Rows are points. Any point is a mix of the corners, with weights that add up to 1. It lies inside the corners' shape when no weight is negative. Say inside or outside, and name the corners with a negative weight.
In the rows, 128 means zero.

Corners:
(1): [165 124 190]
(2): [204 147 133]
(3): [ 82 163 112]
(4): [ 81 111  80]
Points:
[141 138 154] => inside
[164 145 115] => outside (1)
[140 146 121] => inside
[ 91 120  94] => inside
[166 148 114] => outside (1)

Corners:
(1): [144 133 198 158 116 153 189 182]
(2): [151  72 144  97 126 170 117 143]
(3): [112 136 107 248 187 153  84  68]
(4): [ 99 132 112 139 101  97 119  72]
(5): [107  92 147 101 141 176 143 191]
(6): [113 114 158 144 138 173  84 105]
(7): [135 133 164  77 201  72 173 125]
(8): [168 140 149  49 171 182 170 199]
(9): [100 128 133  90 117  70  75 106]
Points:
[118 128 132 117 144 113 100 102] => outside (1, 5)
[125 121 128 117 152 126 102 103] => outside (1, 5)
[124 129 127 185 173 143 124 104] => outside (6, 9)
[137 121 155 108 159 139 153 145] => outside (9)
[123 121 141 118 137 125 135 131] => outside (6)
[138 113 153 112 169 185 119 144] => outside (1, 4, 9)
[117 123 141  95 171 133 113 143] => outside (1, 2, 4)
[119 127 132 180 160 150 112 109] => inside

Corners:
(1): [169 142  93 103  98 113  72 121 134 151 100  90  61 133]
(2): [ 89 166  54 130  57 150  31  83 106  68 102 140 105 133]
(3): [ 82 137 176 153 164 108 174 180 153 200 124 128 175  93]
(4): [131 100 150 143 147  52 137  91 110 146 170 146 222 122]
(5): [156 166  94  36 105 151  96  88  59 128  87 142 132 119]
(6): [120  77 163 155  83 126 121 106 174  56 124 150 136 166]
(7): [187 190  89 116  70 148  65 134 105  84 112 101  94  70]
(8): [171 175  79 121 139 148 101 196 152 111 141 159 112 194]
(9): [141  86 104 109 155 122 136 239 144 130 137  78 143 166]
(10): [ 67 109 134 105 170 144 168 102 155 158 158 121 154  90]
(11): [140 223 123  97  99 130 131  76  80 123 122  97 112 123]
(12): [ 79 114 143  84  95  91 172 116 120 153 130 143 139  87]
(13): [ 85 111 166  89 166 108 108 171 154 130 137 118 127 113]
(14): [143 111 125 147 151 198  98 216 124 148 161 127 116 160]
(15): [140 101  93 160 173 125 159 211 138 135 130 122 109 126]
Points:
[132 134 108 116 135 131 119 163 123 137 129 112 125 129] => outside (6)
[121 145 104 107 107 130 131 126 124 125 112 127 110 132] => outside (4, 7, 13, 14)
[140 153  97  99 135 114 106 125 109 122 127 114 129 120] => outside (3, 6, 12, 14)
[136 130 115 128  97 118 105 122 141  92 126 120 117 128] => outside (3, 5, 14)
[120 129 129 126 126 121 123 144 138 123 134 122 132 129] => outside (5)

Corners:
(1): [145 126 144 135 125 104 130 101 107 151 145 104 130 156 142 144  99 145
 133 158]
(2): [137 137 129  92 134 118 154 127 136 132 138 127 138  41 135 154 119 119
 197  97]
(3): [143 161 127 128 121 126 127 121 144 111 127 116 168 152 139 143 114 130
 121 154]
(4): [146 110 114 123 121 123 249 133 143 118 113 165 161 140  95  79 124 109
 125 128]
(5): [130 168 145 127 145 140 115 131  97 133 183 128 102 133 160 129 124 127
 125 148]
(6): [127 126 131 132 130 139 114 130 150 131 128 174 124 126 125 119 135 121
 123  75]
(7): [136 105 133 138 137 125 130 138 141 141 127 177 125 137 118 150 118 167
 127 124]
(8): [145 122 152 145  71 153 150 144 117 110 121 111 108 145 117 163 118 108
 111  74]
(9): [ 56 158 149 132 127 142 105 103 126  90 143 110 116 122 161 161 173 120
 115 112]
(10): [114 106 166 122 100 125 113 134 142 147 110 127 210 144  87 127 126 130
 119 147]
(11): [135 152 146 133 132 153 118  93 104 135 158 121 116 110 140 151 108 121
 118 141]
(12): [117 141 175 139 139 133 114 110 125 128 149  98 103 145 148 167 126 125
 130 133]
(13): [110 116 136  99  82 114 145 121 155 130 137 108 161 138 104 151 113 126
 125 148]
(14): [ 81 112 153 122 121 142 149 107 128  87 127 142 136 129 135 135 108 115
 125 116]
(15): [135 108 139 103 145 122 121 131 149 107 148 125 144 131 143 163 122 161
 115 130]
(16): [149 111 150  97 147 167 109 144 138 154 141 129 103 161 158 162 113 164
 130 148]
(17): [112 120 133 135 147 140 135 138 137 127 141  91 109  78 129 165 107 154
 115 111]
(18): [149 125 147 113 104 124 103 145 104 158 132 124 138 124  40  98 130 142
 117 148]
(19): [145 101 136 144 127 126 117 132 110 161 121 135 162 151  67 145 106 137
 145 111]
(20): [104 109 121 147 116 121 116 129 133  99 130 146 136 144 136 140 154 116
 114 144]
(21): [124 108 137  63 135 113 112 145 122 148 114 175 116 143 121 143 112 120
 138 144]
Points:
[122 113 137 120 123 127 140 134 144 123 124 137 135 129 121 143 123 138
 124 123] => outside (5, 11, 19)
[128 132 144 112 135 132 119 124 124 136 137 133 133 124 122 135 121 132
 130 130] => outside (7, 8, 13, 20)
[119 122 140 122 134 129 132 122 135 124 137 138 136 132 137 145 119 134
 129 131] => outside (8, 18)
[118 119 144 126 111 138 148 124 131 118 137 123 146 137 117 120 127 128
 107 134] => outside (2, 3, 7, 12, 19, 21)
[140 116 125 106 133 123 144 129 135 129 134 144 129 123 123 131 113 139
 129 143] => outside (5, 8, 9, 10, 12, 19)
[108 123 136 118 133 133 134 128 144 114 131 139 144 152 135 134 128 124
 116 138] => outside (1, 2, 7, 8, 11, 18)
[123 120 139 125 120 133 138 129 136 127 123 137 143 129 111 137 121 128
 127 123] => outside (1, 5, 15)
[118 133 145 116 127 126 116 124 129 135 138 121 136 126 128 145 122 127
 139 135] => outside (4, 7, 8, 11, 15)
[125 125 139 123 127 130 128 128 132 128 134 132 134 126 122 143 123 136
 127 124] => inside
